Every row gives one point. Any point is a mix of the corners, with weights that add up to 1. It lies inside the corners' shape when no weight is negative. Say inside or outside, and name the corners with a negative weight.
(in the rows, 128 means zero)

Corners:
(1): [150 105 164]
(2): [127 122 162]
(3): [138 170  30]
(4): [116 108 163]
Points:
[125 120 147] => inside
[143 119 140] => inside
[134 114 156] => inside
[138 132 127] => outside (4)

Corners:
(1): [159 153 136 128 138  82 134  66]
(2): [ 91 131  79 158 156 158 150 165]
(3): [163  72 147  55 125 120 106  88]
(4): [166  90 127  46  91  82 110  90]
(5): [125 187 114 144 123 153 124 138]
(6): [ 95 164  95 156 121 172 159 147]
(7): [156 107 134  88  88 127 130 196]
(8): [104 161 117 183 108 137 120 151]
(9): [171  98 109 119 109 111 112 106]
Points:
[129 130 110 132 123 127 134 110] => outside (5, 7)
[151 117 121 109 133 124 123 124] => outside (4, 6, 8)
[186 110 134  80 117  95 114  51] => outside (2, 7, 8)
[127 143 109 142 107 153 136 182] => outside (1, 3, 4)
[139 133 116 118 122 126 136 121] => outside (8)
[151 153 129 117 118 137 125 130] => outside (2, 4, 8)
[161 142 128 104 110 103 132 100] => outside (2, 3, 8)

Corners:
(1): [118 122  63 113 199  85 138 128 159 108  75 138]
(2): [124  46 135 154  97 128  86 174  75 104 177 190]
(3): [140 103 127 165 145 109  94 175 171 176 122 155]
(4): [100  82 167  98  99 141 106 190 116 173 159 134]
(5): [112 155 109 130 125 128 176 131  95 172  78 156]
(6): [134 152  55 112  90 121 112 201  70 155  96 197]
(7): [167  98 152 136 148 101 133 112 162  96 129 124]
(8): [114 103  87  84  95 142 141 182 158  94 136 128]
(9): [145 114  79  91 196 147 151  93 175 148  73 146]
(10): [140 112  72 174 123 157  96 116 129 177 100 111]
(11): [134 167 147  94  80 133 146  70 153 115 179 140]
(12): [136  99 101 179 158 107 135 153  88 160 144 142]
(13): [152 190 175 176 144 122 128  96 149 109 164  80]
Points:
[130 120 124 146 140 126 140 132 119 127 132 124] => outside (3, 6, 11)
[127 121 103 120 121 137 120 141 138 144 121 144] => outside (7, 12)
[137 131 135 141 146 120 129 109 146 134 135 126] => outside (6, 8)
[129 111 115 131 129 117 114 154 135 129 136 137] => outside (5, 9)
[137 112 116 125 152 129 136 117 150 136 120 135] => outside (6)
[135 115 118 136 132 121 118 138 136 124 140 135] => outside (5)
[139 108 123 142 145 132 123 142 121 166 112 148] => outside (1, 8, 11)
[125 116  91 107 124 143 126 159 134 181 104 159] => outside (1, 2, 7, 13)

Corners:
(1): [161 135 166 173 139 116  70 197 159  81 158  35  99  70 117 158  78 182
  77 141]
(2): [155  80 141 113  84 144 141 110 104 132 115  75 125  74 112 105  64 149
 130 154]
(3): [116 151 105 145 114 123  85 159 119  81 107 125  90 100 113 155  96  96
  94  92]
(4): [146  72 111 102 138  83 125  92 127 119 147 125 107  98 131 115 109 105
 117 162]
(5): [155 155 164 199 113 132 112 153 172 127 125 107 126 129  96 160 113 101
 117 120]
(6): [177 165 159 164 105 110 172 144 124 138 153 115 195 165 149 143 141 170
 139  45]
(7): [ 94 117  73  96 164 130 107 135 160  95  89 129 121  93 189 137 158 103
 130 181]
(8): [113 139  82 127 120 127 158 116 151 141 156 106 146 120 109 111 120  69
 148 190]
(9): [136 176 148 175 166  96 107 189 128  77  97 143 116  77 125  99 101  79
 117 175]
(10): [141  67 154  84 135 195 104 124 132  74 117 103  92 152 122 100  85 138
  89 160]
(11): [ 78 148  95 119 198  92 110  82 165  97  78  98 165 180  92 118 130  76
 106 131]
(12): [127 159  82 110 124 144 177 109 135 155 137 148 123  67 123 169 153 159
 109  79]
(13): [115 144 128 124 198 129 109 153 117 151  92  81 133  91 139 154 141 101
 120  81]
(14): [146  68 156  75 140 118 157 154 165 100 153 101 170  78 161 162 149 138
 131 166]
(15): [154  99 102 150 123 146  99 167 113 131 119 144 157 131  82 139 138  65
 109 154]
(16): [156 153  93  99 102 126 151 108 118 123  99 165 186  96 182 112  93 101
 149 144]
(17): [ 89 106 123 184 168  98 135 117 195 150 183  85 167  82 117 117 104 110
 118 170]
(18): [115 130 104 116 104 135 171 131 137 150 100 146 156 141 133 161 105 110
 130 195]
(19): [134 171  94 156  91  98 151  83 114 117 112  78 125  99 186 138 120 138
  90 110]
(20): [125 122 146 123 101 141 103 154 175 109  78  86  97 181  89 102 138 102
  79  88]
(21): [129 111  79 117 191 117 154 115 164  83 122 101 153 167  92 161 124 141
  83  52]
Points:
[135 139 119 138 134 122 117 135 137 108 113 109 128 116 123 137 121 109
 108 119] => outside (17, 18)
[121 130 111 136 137 121 127 131 147 117 124 111 135 105 137 136 122 117
 114 134] => inside
[141 136 122 135 133 126 132 153 139 111 125 120 129 122 128 150 134 124
 109 112] => outside (2, 11, 16, 17)
[130 127 133 133 138 127 123 152 148 117 121 111 144 108 124 134 119 109
 120 149] => outside (4, 19, 21)
[121 121 112 119 149 111 130 109 146 113 122  98 148 117 137 134 109 116
 121 142] => outside (9, 12, 15, 20)
[135 129 114 122 126 131 135 120 135 114 118 113 133 114 138 131 114 124
 109 128] => inside
[130 121 111 127 121 128 132 125 147 119 125 107 138 125 123 133 117 114
 113 143] => outside (9, 13)

Corners:
(1): [ 72 159 120 116  48 120  89 148 106 121  99 135 173 139 150 199 157  95
 124  96]
(2): [150 155 148 119 159 121 145 118 109 122 107 161 113 149 181 130  72 118
 101  84]
(3): [184 143 178  76 135 134 134 163 131 163 109 175 152 102 114 128 145 128
 100 110]
(4): [162 192 134 117 157 141  83 119 135 130 142  99 131 132 132 111 156 134
 126 117]
(5): [126 145 177 110 150 104 175 148  76 157 128 161 147 119 112 171 117 139
 136 128]
(6): [171 175 122 132  90  85  65 111 153 135  52 159 145 150 141 140 111 129
 174 182]
(7): [198 175 121 108 157 143 137 143  56  86 139 157 106  70 175 156 129 147
 128  93]
(8): [106 100 181 112 122 123 107 110  74  87 142 110 116 147 155 155 123  81
 116  88]
(9): [124 147 150  97 121 117 135 121 186  79 108 155 147 159  81 159 120 132
  97 110]
(10): [105  94 141 129 101 148 144 148 108 109  91 118 136 124 148 177 170 154
  98 120]
(11): [164 160 168 167  51 156 118 150 130 168 135 172 163  98 143 121 108 157
 119 116]
(12): [ 71 162  89 103  70 106  78 144 178 128 164 105 116 150 131 170 155 179
 141 176]
(13): [165 141 149 160 109 103 124 110  77 163 155 139 107 154 117 103 106 169
  74 128]
(14): [145 116 107 150  34 153  91 122 161 119  94 149  99 145 149 107 170 163
 159 118]
(15): [ 85 147 164 162  77  46 138 158 205 118  91 157 154 189 171 161 167 138
 144 149]
(16): [114 134 139 134 171 145 170 117 128 127 136 126 149  47 136 149 167 162
 104  97]
(17): [130 120 179  80 121 127 121 160  82 138 122 102 197 125 117 120  97 107
 119  85]
(18): [136 149 117 178 170 123 132 141 126  87 124 170  98 100 149 126 134 158
 127 102]
(19): [ 92 150  80 108  76  41  81 148 191 148  58  63 123 188 111 157 122  59
 123 189]
(20): [134 152 146 134 119 102 101 115 105 103 102 113  96 132 159 117 108 141
 109  93]
(21): [108 136 133 127 150 112 120  75 147  71  86  96 115 131 121  64  91 113
 129 180]
Points:
[126 137 150 124 115 119 123 131 119 122 115 131 135 132 141 141 124 125
 118 117] => inside
[138 165 134 120  97  95 110 137 181 122  97 142 123 156 143 138 138 146
 141 162] => outside (1, 8, 13, 16, 17, 18)
[129 138 131 148 105 115 105 118 150 118 110 127 107 140 151 116 139 145
 124 135] => outside (1, 5, 7, 9, 17)
[138 145 150 123 128 124 129 126 113 117 119 142 130 124 142 133 123 137
 119 117] => outside (19)
[134 148 135 127 119 131 113 120 114 113 121 131 123 126 144 132 123 143
 120 109] => outside (3, 15, 19)
[111 160 130 108 102 104 116 146 147 136 119 112 138 131 145 139 138 130
 133 135] => outside (6, 8, 9, 10, 13, 18)
[138 156 135 136 108 111 107 132 108 131 126 135 124 132 153 141 128 132
 134 117] => outside (3, 9, 10, 21)

Corners:
(1): [119  89 133 102 135 102 153 143 161 144  89 142 126 161 136  94 129 181
  91 118]
(2): [140 111 122 120 134  88 134 128 101 148  91 104 122 155 107 145 130 123
 124 123]
(3): [184 116 115 121 105 134  83  99 136 111 202  90  81 139 126 120  90  99
 118 147]
(4): [117 116  89 138 174 112 115 107 143 147 162  93 163 127 113 124 141 137
  89 106]
(5): [155 112 107 150 101 114 135  90 135 213 114 109 152 109 145 149 157 155
 101 138]
(6): [172 123 134 117 160 146  86 121 132 198 154 131 169 157 146 165 136 148
 153 127]
(7): [137 150 121 165 159 108 210 126 138  54 164 149  55 169 152 140 105 158
 138 131]
(8): [114 150  84 104 151 178 109 160  77 109 186  77  77 119 169 145 124  91
 128 164]
(9): [164  97  98 130 123 142  72 140 115  85 181 157 119 129  76 136 173  71
 147 179]
(10): [154  80 151 169 168 101  92 130 141 120  81 152 149  97 105 159 135 158
 129 121]
(11): [112 131 172 124 117  96 171 152  98 115 119 151 134 132 131 154 100 155
 114 122]
(12): [126 147 107 109 155 159 218 134 112  69 105 152  58 125 160  87  98  98
 110 103]
(13): [137 106 148 168 157 137 159 149 102 132 128  95 179 168 146 137 147 165
  95 141]
(14): [124 187 135 157 141 119 178 140 111  61 112 174  54 162 129 119 123 135
  95 108]
(15): [132  73 101 142  87 111 119 162 105 163 108 154 110 124 104 141 129 152
 112  87]
(16): [182  83 146 136 135  91 116 123 146 132 100 152 182 179 188 194 126 165
  90 103]
(17): [139  78 143 121 135 140 105 117 195 184 128 124  89 114  92 147 161 103
  91 131]
(18): [127 114 130 157 106 147 145 143 153 114 107 103 140 135 112 146 128 155
 174 123]
(19): [ 90 144 157 142 121  94 174 138 131  76 122 169  44 138 174  97 133  70
 147  98]
(20): [134  81 118 121 140 130 102  98  93 134 121 119 133 118 120 148 177 172
 119 103]
(21): [ 94 122 138 183 138  96 151  64 128  67  81 227  69 172 141 132  90  94
  99 125]
Points:
[139 122 125 136 136 113 138 124 122 117 124 131 106 148 130 138 124 129
 116 124] => inside
[131 116 128 143 136 117 137 117 131 122 120 138 116 146 137 139 121 135
 113 118] => outside (9)
[132 118 113 136 144 123 130 119 125 120 139 134 101 137 125 125 136 117
 115 128] => outside (11, 16, 18)
[141 124 117 131 141 132 143 137 114 120 147 140 113 138 143 145 145 127
 111 126] => outside (1, 2, 3, 10, 18, 21)

Corners:
(1): [126 173  75 217 119 168 164 111 118  92 130  94 101 167 107 182  98 106
 166  70]
(2): [ 76  88 130 180 138 117  87 150 179 145 100 108 106 118 134 110 146 193
  79 168]
(3): [ 99  98 147 104 113 109 116 146 120 142 161 114 152  86  93  93 179 137
  80 153]
(4): [110 130 149 100  91 101 115 130 142 103 125  99 147  69 149  77 150  85
  92 183]
(5): [130 122 137  98  81  85 117 131 148 184 152  95 144 112 135 107 139 127
 152 147]
(6): [105 199  97 192 136 130 179 115  89 116  68 115 153 194 131 177  70 107
 162  92]
(7): [110 196 100 198 174 153 225 119 100  88  96  67  90 122 143 222  64 122
 189  69]
(8): [153 130 123 139 115 111 128 122 133 126 109 132 116  94 144 109 163 183
  88 142]
(9): [ 88 124 154 114 100 130 119 109 161 112 125 145 126  50 140  81 147 154
 104 105]
(10): [125 166 104 178 145 108 162 160 117 119  96 118  84 145 146 180 105  99
 167  68]
(11): [120 130  59 163 151 111 159  97  82  95 101 101  99 159 136 188  90 114
 211  61]
(12): [133 121 111 105 105 153 133 121 153 146 124 147 143  93 171 105 127 130
  70 130]
(13): [122  94 157 100  63 107 133 167 128 130 147 115 131 102 125  70 104 102
 106 147]
(14): [120 138 105  73 114 139 126 154 150 113 131 136  88 115 124  98 150 159
 109 164]
(15): [112  88 146 142  81 119  99 119 149 147 128 136  70 129 160 120 180 145
  76 131]
(16): [120 131 111 176 113 164 163 144  87  91 102  96 106 153 115 210 119 108
 229  95]
(17): [ 97 122 133 135 130 133 113 132 131 128 146 106 147 143 168  57 131 116
 117 131]
(18): [ 85 135 128 139 106 111 129 124 113 119 175 131 144  48 153 103 126 117
 141 156]
(19): [136 130 138 130 146 145  94 107 124 146 117 135  88  99 108 116 165 154
 102 145]
(20): [134 113 133 124 128 108 142 116 171 134 158 131 152 136 152 105 125  76
 140 155]
(21): [140 188 107 150 123 120 144 136 102  58  93 105 113 181 155 224  64 115
 183  82]
Points:
[117 150 124 161 129 127 156 145 127 104 109 103 134 128 136 146 112 122
 127 109] => outside (5, 11, 14, 15, 18, 19)
[138 153 113 166 125 119 162 125 102 108 111  92 115 159 136 176 104  96
 176  94] => outside (2, 9, 12, 14, 18)
[115 143 120 140 120 129 143 127 129 118 115 120 118 118 138 132 124 133
 130 119] => inside
[117 130 127 135 116 122 135 130 128 121 125 115 123 105 133 122 138 133
 119 130] => inside
[112 125 124 142 109 124 129 132 132 119 126 122 122 122 143 117 132 128
 118 127] => outside (5, 7, 19)
[116 143 122 144 119 124 138 126 125 111 122 112 134 118 142 133 114 116
 140 120] => outside (14, 15)
[113 112 121 140 118 126 129 127 136 133 135 120 109 111 135 120 141 136
 124 124] => outside (4, 6, 21)
[113 126 123 149 123 125 139 130 130 129 130 113 114 123 127 128 132 130
 137 123] => outside (4, 12, 21)
